Each row of a before or after table is a point. One or more steps were done to the points. Then noise was added and the rows were shuffled. The steps act on columns, c1 being the first. Write out the steps. A step turns or swaps two columns, mirrors them in a line or flattens them onto one, adds a multiple of one to another, or multiplies or shifts one. Angles are multiples of 10 degrees, from the lower column toward the higher: turns from -170 to 170, lines from 10 to 170 but not 90. Use the fewest steps. Two steps may share a column if one is a turn and the other turns, adds or multiplies; they go together, in the order done. Otherwise the lowest column goes first.

Before, 14 rows:
[[-26  13]
 [  0   3]
 [ 61 -20]
 [-61  23]
 [  0  74]
 [ 20 -46]
 [  0 -13]
 [-41 -45]
 [-30 -20]
 [-56  25]
 [ 19 -57]
 [ 69 -41]
 [  6 -10]
 [ 13 -15]]
After:
[[-39 -20]
 [  1  74]
 [ 17 -15]
 [-73  24]
 [ 27 -46]
 [ 90 -40]
 [-80  22]
 [  8 -10]
 [ -1 -14]
 [-54 -45]
 [  0   4]
 [ 27 -57]
 [ 79 -20]
 [-32  13]]
Steps: multiply c1 by 1.3

Before (8 x 3):
[[ 29  46  16]
 [ 10 -83  21]
 [  4  18 -27]
 [-73  22 -14]
 [ 26  53   3]
 [ 22  -2 -15]
 [ 10 -10 -53]
 [-40   8 -10]]
After:
[[ 27  26   5]
 [  9 -23 -49]
 [  5  14 -29]
 [-40  46  -7]
 [-78  89 -13]
 [ 27  16  19]
 [ 25 -22 -18]
 [  9 -91  22]]
Steps: add -1 times c1 to c2

Before, 14 rows:
[[ 11  -6  25 -23]
 [  3  -7  -7 -26]
 [-11   2 -14  12]
 [-50   1 -15   4]
 [ -6  -7   4 -23]
 [ -1   7  34  13]
 [  7   9 -19  -8]
 [-30   1  18 -11]
 [ -9  32 -11  -2]
 [ 10 -10 -20   5]
 [  4  13 -14 -22]
 [ -1  -1  28   7]
 [ -7  -4 -15 -23]
 [  9   3 -10  -9]]
After:
[[ 12  10  10 -11]
 [-38  23  -2  18]
 [ 15  39   2 -28]
 [-25 -17  10 -29]
 [ 16  25   8  -9]
 [ 15 -10  -7 -28]
 [ 16   4 -50   5]
 [ 13  97  -9  -2]
 [-27  -2   3   8]
 [-17   4 -26 -15]
 [ -4 -23  -5 -31]
 [  8 -21   1 -33]
 [ 14   7 -10  14]
 [ 21 -30   9   6]]
Steps: turn c1 and c3 by 90 degrees; multiply c2 by 3; multiply c4 by 1.3

Before, 14 rows:
[[ 10  22   1  -7  10  -2  19  17]
 [-12  17  10 -10   3  -8 -41  15]
 [ 38 -95   7  -4 -18 -11   0  23]
 [ -9 -11  -1  43   5  47  20 -25]
 [ -4 -10  -3  38   1 -19  -7  23]
 [-14   6  16  -5  -1  -7  10 -21]
 [-14  24  -9  -1  -1   5  20  20]
 [-11   8  13 -12   1 -13  20  20]
 [ 16  22   5   3 -15   2   5   9]
 [ -1  26  18   3  -1 -14  11  18]
 [ 12  26  11   1   9  -9  15  13]
 [-11  12  15   5 -18  -9  12  10]
 [-13  27 -12 -10  -4 -14   0 -21]
 [ -4 -33  11  -6  10 -13 -16 -20]]
After:
[[  0 -14   4  14 -15 -11  45   1]
 [ 17  -5   5   4  25 -11  -5  -5]
 [  0 -25   3   1 -16 -16 -10   4]
 [ -5 -27   2   5 -10 -10 -16  15]
 [ -2  33   3  -2  23 -16  17   7]
 [-39  94   0 -12 -24 -15 -14 -17]
 [ -3 -18  -2  12 -15   1 -17  16]
 [ 18   4 -10 -44  27  49 -18   3]
 [-14 -25   1   6 -10  -1 -10 -13]
 [ 13 -13   7  -3 -10 -11  -7 -12]
 [  1   2   4 -39 -24 -21   7   3]
 [ 11 -27   3  13  23 -10   5  -8]
 [ 23 -22  -1   3 -19   5 -13   3]
 [ 17  -5   3  10 -16 -16 -18   5]]
Steps: turn c1 and c7 by -160 degrees; turn c2 and c4 by 170 degrees; flatten c3 and c6 onto the line at 100 degrees; turn c5 and c8 by 80 degrees
